Each row is a point. To make a cloud, some directions were put in groups of two or more. Within a group, all points are equally far from the middle, so they leave a hole (a ring in 2 directions, a hollow ball in 3). The other directions are filled evenly. Then the cloud was stretched, turned, moved and blurred a little. How many holes are there, and how many directions does each take, smallest first?

Cloud, 15 rows:
0:   4 -45
1:  -5 -48
2:  -4  53
3:  22  41
4:  39   2
5: -59   4
6:  39   6
7: -12  55
8:  24  40
9:  10 -43
10: -59  11
11: -24 -45
12: -60   9
13: -44 -34
14:  28 -29
Holes: 1 (2)

Cloud:
0: -10  24 -31
1:  57  37  20
2:  44 -31   4
3:   7  16  56
4: -22  29  38
5: -21 -16 -34
6:  42  40 -13
7:  48  28  41
8: -58   3  -9
9:  44   7  50
10: -45  20  24
11:  57  -7  37
12: -37 -20 -28
13: -30  31  29
14:  60  16 -10
15: -38 -52   2
16: -14  19  50
17:  41 -29  -4
18: -59   7   6
19: -11 -54   1
20: -12 -53  30
Holes: 1 (3)

Cloud, 26 rows:
0:   6 -35  29  -2
1: -10  18   3  13
2:   7 -21  20 -28
3: -20  15  -7  -4
4:  -8  12 -25  11
5:  -8  22 -17   9
6:  -3   5 -15  15
7: -19 -26  56 -23
8: -23  15   0  -9
9: -14 -19  18 -16
10: -13  -6  -2   0
11:  -6  -7  44  -5
12:  24  32   2 -10
13:   6  20 -12   0
14:  11  15 -31  13
15: -15   4   8  21
16:  12  29  -5 -37
17: -19  -3   5  -5
18: -26   1  44 -12
19: -18 -57  54 -24
20:  14  60   7  32
21: -25  45  -8  -2
22:  -5 -39  16 -13
23: -25  23  32 -14
24:  12  -3  50  15
25:  12  33 -16 -13
Holes: 0

Cloud (46 x 6):
0: -21 -21  24  17  21   7
1: -26  26 -53   5 -10   4
2:  33  12   3   6  47 -23
3:  -3  -8   4  -5  48  26
4:   5 -22   3 -46   9 -21
5: -27  12   9  39  -3  13
6:  23  11  -7  16 -22 -14
7: -19  30  32  -5  -7  21
8:  -1  33 -39 -34   2   8
9: -26 -11  -9 -38 -35  22
10:  11  30 -28  14  25 -44
11:   2  -3   3  38   2 -13
12:  11 -27 -16 -39 -16  11
13:   2  32  16 -23  -7 -32
14: -21  22  25  22  42   3
15:   4 -10   1 -54   1 -17
16: -10   1   4 -25   6  47
17:   1  -1  27   6  47 -23
18:  34  18   1 -34   1 -22
19: -10  19  28  21  40  14
20: -19 -14 -21 -39  11 -22
21:   6  48 -33 -21   3  -1
22: -27  14 -51 -12   4   7
23:  12  43  -9  11  29  29
24:   6   6 -12  -9  60   4
25:  24  12  -9 -36  -5  30
26:  37   7  13  -6  27  11
27:  12  -5  -9  -6  52  22
28:  25  29 -32 -20 -25 -20
29: -24 -27 -28  -1  16 -26
30:   0 -10  30   0  33 -30
31: -14 -16 -30  -4 -22 -47
32: -24   2 -11 -35  28 -11
33:  12 -22  19 -15  36   2
34:   2  46   7   1 -15  10
35:  28   9 -44  -5  39 -26
36: -36   4  24 -29 -24 -23
37: -42   4 -41   4  -3 -18
38:  -1  15   2  33  32 -39
39: -15   0 -26 -31  32 -11
40: -13 -32   7  -1  13  20
41:   4  42 -39  16  35 -14
42: -25  11 -24  45   8   4
43:  10  35 -24  -3  29  36
44: -33  34  14  21  22 -18
45: -16  15 -12 -46  -7  24
Holes: 2 (3, 3)

Cloud (98 x 9):
0:   8  -7  30  21 -29   5 -19 -19  -8
1:  -5  18  10   1  -8 -24 -10  -8 -17
2:  20 -26   2 -17   2  60  -8 -29  13
3:  31 -11  27   4  -6 -10 -25 -44 -26
4:   1 -24   3 -11  18   6  -1 -39  -4
5:  13  12  10   6  18 -18 -15  -1  -3
6: -12 -19  -7 -12  -5   7  -7  -3  30
7:  25  -6 -15   4   7  -2  -8   9  31
8:   2  -5  26   9  19  -9 -23  -5 -20
9:   9 -10  -4 -17 -22   4  11  -4 -26
10:   0 -16  24 -15  -3  38   0 -21   7
11: -17  -4  30  -6   3 -17  12  -2 -23
12: -18  -7  30   4  -2 -17  19 -29   7
13:  -4 -15 -15   0  36 -26   1 -31   2
14:   3 -35 -43 -20   0  -4  -9 -21   3
15: -10  -1   2  -8 -18  36 -35 -20 -19
16:  11 -12  12   3  34 -11  19 -12 -12
17:  28  10   8 -33   2  14  -7  13   3
18:   5   0  24 -20  27  16  -7 -17  -7
19:  -1 -33  20   6  12 -24  13 -12   9
20:  -7 -12  26  -8  25  15   9   5  20
21:  -4 -35  20  -9  11  37 -26 -27 -23
22:  13  17 -21 -29 -22 -21  -9   1   3
23:   2 -17  29  16   1   3 -30  -4  17
24:   6 -31  26  -2 -14  15  16 -11  20
25: -15 -44  51   4  13   9 -13 -17  20
26:   6 -24 -18  20   7   7   4 -11 -38
27:   2  31  15  -6  -6   9 -14 -23 -10
28: -11  12   3 -11 -17  31   3 -18  -8
29:  11   0   5  12  14  35 -32 -10  -9
30:  -1 -31   7  37   4  -7 -20 -49  -4
31:   8   2 -11 -28  11 -26  -8 -20  22
32: -30   9  28  20 -24 -16 -23 -17  -1
33:  24   8 -17 -34  -7 -10 -18   0  12
34:  18  -6 -16 -13  -8 -31 -20 -24 -31
35:   2 -27  37  16  -9   1 -34 -11   4
36:  19  -6  39 -10 -16 -18   3 -37  21
37:   6 -13  -8   1 -48  -2  -9  10 -16
38: -13  -6  -5  17  -2  -1   6 -40   8
39:  28 -30  -2   4 -14 -21 -15  -9 -10
40:  -1 -24  24  25  -5   4  12   9 -23
41:   5 -24 -42  16  18   0 -11 -10  16
42: -25  20  13  -3  12  -1 -39 -14  -7
43:  -1  -1  -3  13   6  -7 -19  21  21
44:  14  -4 -15 -19   5  13  13  -1 -10
45: -21  -3  18   4  24  -3  -2 -44 -24
46: -15 -11 -19 -11  -7  -3  -1   5  31
47: -20  -7  15 -21  16 -11  -4 -37  11
48: -12 -11  24   5 -26  10  -2 -15 -31
49:  15  25   3 -12 -22  39 -21 -15   5
50:   3  11 -17  33  -8  -7 -11  -2 -13
51:  19 -27   4   4  10  -2 -34   0 -18
52:  -6   6 -27 -10  17  20 -15  -2 -17
53:  14   5  -1  19   8   2 -15 -31  22
54:  -3  -5  12  -9  11 -20 -17   5  26
55:   9   7  21  10 -39  16 -14 -17  -8
56: -15 -15 -34   6  16 -48  -7 -31 -11
57:  -6  -5  32   3  16 -24  -8 -39  17
58:   1  15 -21 -41  -3  37  -5 -26  -3
59:  -7  -9   0 -37 -13  -4 -29 -27  19
60:  12 -14 -28  14  -5  -9  -9 -18  11
61:  -2  16   0 -22   0 -27  -5  10  33
62:  -6  12   2  -2  -1  15  -6 -26 -24
63:   7 -43  23  -9  15  15  -8 -34   1
64:  21 -15   6 -12   2  10  -5  13 -15
65:  16 -21 -23 -14  -3  25  -3   9 -18
66:  -1  -1 -28 -48   1   8 -11 -11 -25
67: -18 -25  24  -6  -7  -7  10 -29 -20
68: -30 -24   5 -24   6 -22   9   1   0
69:   2  21  19 -38  -2   6   7 -35 -14
70:  30 -25  24 -16   6  10  11 -26 -18
71: -25   2  -1   8   7 -21 -39 -39  -9
72:  28  -3 -35 -13 -17  17 -13 -10  30
73:  17  17 -16   8  -1   0 -11   9  13
74:  35  -5  -6 -21  -5 -13 -14  -4 -12
75:  -8   6  -1 -17  20   2  -2  18  -8
76:  -2  30   9  14 -40  -2  -3 -17   1
77: -10  16 -24 -19  -6  -8 -20  -9  24
78: -16  -3 -12 -33  -2  27  -6 -33  -3
79:  -2   7   9  10  11  -6 -35 -26 -12
80: -21  -8  15  -9  29   2 -12 -22 -22
81:   3  -1  -4  -1  10 -15 -15   0  25
82:  -3   1  20  19   3  17 -33  -1  17
83: -14  -3  19 -31   8 -11 -15 -30 -37
84:  21   0 -21 -10 -16  32 -33 -21  23
85:  -1 -16   4  12   2   2 -25  25  -6
86:  19 -20   0  -5  24  -2 -24  -4 -29
87: -11  32  22  15   3  13  -1  -4  -2
88:   3 -26  18  41 -17   5 -16  12 -18
89:  22 -10  26 -15   5  19  19 -26  13
90:  -1   7  26   2  15   0  -8   2 -12
91:  -4 -14 -11  -3 -20  15   8 -18  23
92: -14  35  14  26 -12  -5   1  -2  -9
93:  12  -5 -25 -13 -12  -2  14 -13  27
94:  29 -11 -33  -5   2   2 -21  -1  15
95:   3  -1   9   2 -25 -17 -15 -21  -1
96:   2  -6  19   8 -28  -5 -21 -15  -9
97:   8   7   7  27  -5  -9   0  -5  26
Holes: 1 (2)

Cloud (104 x 9):
0: -14 -16 -19  -1   4 -28 -37  11 -18
1: -13  30 -25   0 -20  -1   5  14  -8
2:  20 -11 -10   8 -24  26  18   6  20
3:   7  13  36  22  20 -13  13   9  15
4: -16  -9  -6 -17   9 -60  24  10   4
5:   2 -22  -8  50  -1 -22  30  19 -19
6:  -3 -20  11  30 -41   1  12   3   5
7:  46  -7   8   6   2 -12  10  20  33
8:   4 -15  -9  10  33  -8 -36 -27 -20
9: -42 -15  -6  17  10 -26   1 -23 -14
10:   4  17  -5 -10   6 -12  39  -4 -13
11:   5 -15   4  37  18  -8  -8  -7 -29
12:   1 -28  28 -33   4  19   9  -7  -8
13:  17  28 -10   7 -10  12  13  17  20
14:  10 -13  14  23 -29 -23  14  17   1
15:  -8 -19  -6  11   9   2  -3  48   0
16:  42  -8  -3 -21   5 -43  -8   4  11
17: -15  33  12 -45  -6 -15  19  15 -11
18:  -9 -13  -9   6  -6 -50   3   2  16
19:  29 -27  15 -17  33   5 -17  25  10
20:   3  10  25  10 -33  15  -7   9 -11
21:   9 -32  -8 -19  21 -40  22 -11   5
22:  -7 -30  29  -6 -21  23   1 -12  -4
23:  -4   5  10  23   3 -40  49 -13  20
24: -29  11  21  -4 -18 -39   8 -16   5
25: -31 -13  27 -32 -27  -6  13  32   9
26:   7 -25  -4 -10  31 -25  -1 -36   3
27:  -9  22  49 -44   1 -20   7 -10  -9
28: -35   3  12 -15 -53   3  18 -10  -9
29:   4  -7  29  -5  38 -47   9   7   1
30:  -6 -46  13  17  -4  31  27  11 -12
31: -19   3 -21  38  40 -15  14 -30  13
32: -24  21  25 -35 -37 -41  -1  26 -22
33: -23  -8 -30  28 -23  -8  18  16   7
34:  18   2   4   9 -42  12  21  19  -6
35: -29   3 -26 -42  19 -21 -25  -4   5
36: -27   4  24  14 -21   6 -17  -3 -21
37: -13 -12  -6  -1   1 -33 -46  10 -11
38:   3  -7   9  50 -29  26   0  13 -26
39: -10 -23  -8  -1  -4 -38   6   8  22
40: -20 -17  -1 -19  15 -10  31  19  28
41:   3 -17  33  28  -7  27   4  19 -17
42:  40 -17 -16   6  16 -30 -15  28  36
43:   1 -18   3  18  21  10 -20 -28 -25
44:   4  16  17 -30 -21  10  35   9 -12
45:   1 -12 -22  11  -7 -30  27  21  -8
46:  22 -13 -34  13  24   7  10 -19  -5
47: -14 -23 -34  19  32  -3   6  -7  24
48:  -5 -12  33  -6 -26 -17  -1 -21   4
49:  -9 -26  10 -26  21   2  33   2   6
50:  36   1 -17   6  -6  12  -5  13  -9
51:  47 -12   5   1  34 -19  12  24  14
52:  26  -9 -25  41   4 -35   3 -10  10
53: -16  -3  12 -11 -16   7 -14  11  28
54:  12 -25   1 -36  29 -14  17  18  42
55: -31  13  17 -21 -25  -7  17 -14   9
56:   1  -4  -2  40 -31  45   1  22   1
57:  -7 -36 -10  53  25 -10   8  -2  18
58:  25  -9 -24  44  41 -16  14  -5  -5
59:   0   1 -13  -2 -21 -25  40 -26  14
60:   8  18  19 -16 -33   1  42  12 -14
61: -10  -7  13 -42   7  20 -16  24  13
62:  -7  30  14 -18   8 -37  25 -12  -1
63:  15 -23   2  -5 -32  -1  32  33  -9
64:  24 -23 -30   6   0 -10   8  14  -2
65:  26 -23  14 -34  23 -32  14 -17  21
66:  -2  13 -13  47   7 -35  -9  18   3
67:  20  17  29 -23   5 -25  24  -9  12
68:  -7 -29  -1  51   0 -10   7  22  -3
69:  22  -5   5 -29  25 -21  18   2 -15
70:  25 -16  39 -46  -7  22  10  35   4
71: -32   4 -12   5  -5 -45  38   0  -7
72:  -3  10  16  11  18 -28  27  -8  33
73:  22 -43  22 -11  -9 -13   7  23   5
74:  -4  31   2  -2  37 -33  -9  14  -8
75:  -7  -1 -44  36  24 -42   6   5  24
76:  12 -23  13  41  -6 -17  10  -6  13
77:  45 -23  -1  22  30 -13  12  10  13
78:  15 -38   0  20 -18   1  40  -3  27
79:   0  24  22  15  -7  21  -1  13  -3
80:  -2  24 -29 -17 -16 -22  12   2  -7
81: -33  25  15  -5  23 -28  32  19  12
82:   5  27 -13  31 -11  -4 -13  21 -17
83:  29 -35   7 -44  -6 -21  17  12  -7
84: -10 -14 -18 -12  24 -12 -15  31   0
85: -30  32   2 -12  24   1 -20  15  11
86:  34  12 -11   7  13 -32  21  11  14
87: -10  32  -3  42  -9   6  31 -11   2
88:   0  12 -14 -35   8  -5  10  43  14
89:  14 -23  13   9 -37 -20  -3  -4 -10
90: -12 -25 -18  26   6  38  22  15  13
91:  -1  21  -2   3  -4 -19  40  31 -13
92: -10  35  14 -13  28 -43  24  27   4
93:  30 -25  13  -2  26 -15  -5  -8  -4
94: -18  -7  22 -10  40 -24   9  -1  21
95:  34 -12   8   2  22 -14  18  40  -6
96: -26 -24   9   5  20   4  -5  15   6
97:  30 -13  -2 -14 -20 -11 -13  13  28
98:   0  21  -4  -9 -16 -19   2  55  20
99: -35   5  12 -17 -29  -5 -19   3   5
100:   4  31  40 -17  -4 -15  14  19 -13
101:  45 -13   9 -43  21 -15  -2   4  14
102:  15 -32  -8  27  19 -31  -6 -12   2
103:  29  11  15  24  22 -20   6   2  21
Holes: 1 (6)

Cloud (103 x 9):
0: -10  45  -1  -9 -14  -2 -26 -28 -10
1:  39  20  20  20  17  -1  -6 -31   4
2:  -2 -27  10  25 -29  -8 -11 -47   0
3:  12  23  33  22 -22  36  -4  10   5
4:  29  33 -25 -32  -1 -17 -24 -13  -8
5:  51 -13  -1  15   7  19 -24 -20  12
6:  -4 -20 -40  12 -25  24 -48  -1   7
7: -10 -18 -41 -19  16  -8   5  -1 -21
8: -24 -16  18  33  -6 -19 -10 -11   1
9:   0 -15  12  19  -8 -32  16  -9  32
10:  37  -8 -33 -13 -14  -9 -15   4  29
11: -14  -7  19  33 -11 -13 -11 -33  -7
12:  13   4 -34  23  -3 -15 -49  -2   5
13:  40  27   7  14 -31   7 -38   9  29
14:   5  18 -31   4 -24   6  14   8   1
15:   2 -23 -53   6   6  26 -13   1 -22
16:  -5  28  11 -14 -35  26 -16  22  -6
17:  24 -17 -32  -2 -21 -18   7  15  24
18: -26 -26   3  -2   4  24  -3  14 -10
19:  47 -13  28   6 -30  13 -22 -10  18
20:   6 -43   3  17 -15  17  20   3  20
21:   8 -22   9 -21  13  -4  16  29  -8
22:  13  14 -29  -5 -12  39 -10  20 -24
23: -18  12  -9  -5 -22  -6  18 -21  -7
24:  26  23  10 -30  29 -31  -6  -4 -24
25:  48  10  -6 -26  16   2  -8  23 -14
26:  -3  29  -6  -8  20 -15 -19  -5 -43
27:  24  30 -33   9  16  11 -23  -5  27
28:  33 -14 -46  -2 -29 -12 -32   9  17
29:  18 -14  14 -35   3 -26 -12  -8 -30
30: -20 -14  -6  16   3 -22  32 -10 -17
31:   6 -33   6  39 -15  34  -7  18   4
32:   7 -43 -18  16  14 -20  15 -10  -9
33:  27  12   1 -25  -4 -30  18  10  -6
34:   2   1  -8 -21  -7 -28 -35  53  -9
35:  29  18  18  -8  -2  -8 -40 -13  36
36:  13  30 -20   4 -10   7  19  10   7
37: -16  20   2   1  -3   3   5  -9 -43
38:  -2 -31 -38   6 -16 -16   5 -20  12
39:   1 -35 -11 -10 -25 -19 -39 -25  -4
40:  27 -36 -32   4 -24 -13 -11  36 -13
41: -30 -18  -8 -18 -30 -28  -8  24   0
42:  18 -27 -39  -5 -35 -28 -30 -11  -4
43:   7 -15   1 -12  -3 -26 -44  35 -11
44:   7   8   9 -28 -17 -29 -43   4  25
45:  37  27  -1  18 -33  38 -26   0  22
46:  23  29  31 -12 -38  -3 -25  12  24
47:  24 -30   7  35  10  -6   3   8  20
48:  27 -29 -33  25 -39  29 -29   5  25
49:  14 -24 -43   0  28   5  -2  22   9
50:  38   4  -9 -37   9 -12 -22   1  13
51: -24   3  13  21  25   7  13  12  19
52: -12  -3 -20 -26   9   8 -19 -12 -39
53:  14 -32 -34   5 -29  16   5  31 -20
54:  23  -5  19  23  15  15  11 -32 -10
55:  -8 -17   4  25   4 -10  -8 -36  26
56:  -7   7  -8 -45  -4 -34 -36   1  -6
57:  41  -8  15  13   6 -37  -6  -2  19
58:  27  -6 -14  40 -21 -12   6 -17  21
59:  25  41  33 -14  20   3  -6  -9   0
60:   8  -6  -7  27 -35 -14 -50 -11  10
61:  -6 -21  -8   8  -9  44   3  38  -3
62:  -3  20  11 -16  -6 -24  -7  50  23
63:  -2  10   9  21 -17 -38   7 -24 -14
64:  51  21  11 -30  -8 -19  -7  -5   0
65:  27   1  20   1 -17 -16  18 -25 -32
66:   1 -21 -18 -26 -33 -11 -47   6  -9
67: -12 -32  10   6  12 -19 -20  19  -2
68:  16 -28   7  31 -14  -9  -7   9  42
69:  13  12 -25 -18  10 -49 -31   8 -25
70:  -8  -3 -19   1  19 -45 -22   6 -29
71:   0 -18 -32  -3 -27  -2   2  48 -16
72:   2  10 -41 -14  25 -36  -4  15  -6
73:  37  -6 -15   9 -52   7  -4  16  20
74:   9 -16   2  19 -28 -18  -7  19 -38
75:   4  26   0 -14  32  11 -11  43   8
76: -19 -14  -5 -12 -22 -12 -14  -7  33
77:  17 -27  -2   9  16 -18 -19 -12  29
78:  11   0 -15 -15 -12  -1   0  -9  38
79:  17 -27 -23  28 -28  45   9  16  -6
80:  55  15   4  11 -13 -26 -14 -26   6
81:  27 -32 -30  42  -6  -7 -10 -15   4
82:  -2  31   1 -27   6 -29 -52  -9  -8
83:  10   1 -32 -23  42 -22 -10   3  -8
84:  14 -26  26  -4 -46   3 -11 -12  14
85:   7  -3 -45  36  -4  30 -25 -11  12
86: -10   4 -27  25 -10   6 -31 -41   2
87:  36  21  -1  39  -2  17  -3 -17  18
88:  -4   5   2   6   8  11  40  -7  -5
89: -20  18  30  13 -23 -15  11 -22   7
90:  14  22 -11  39  -2  38 -13   9   5
91:   4 -15   8 -23  -3 -36   0  31  20
92:  56  -9 -17 -17 -24 -13 -12  10  -1
93:   7   4 -16   0  -1 -26 -16  60  -5
94:  12  21 -19   1  20  -5   2  52  -7
95: -22  -3   3  28   4  19 -29   1  15
96:  -2 -22  -6 -11  11  -6  33  21   2
97: -10  41  11 -25  -4  -2 -36 -16   7
98:   2  11 -13 -20 -16 -34  14   0 -19
99:  13  -6 -35  -2  -5  27   1  10  33
100: -26   0  -5  30   1  23 -26  -1  -7
101:  27  -9  16 -10  -5  17  25  -1 -14
102:  -5  -9 -10  10  11  -6   0  -4 -51
Holes: 2 (3, 6)
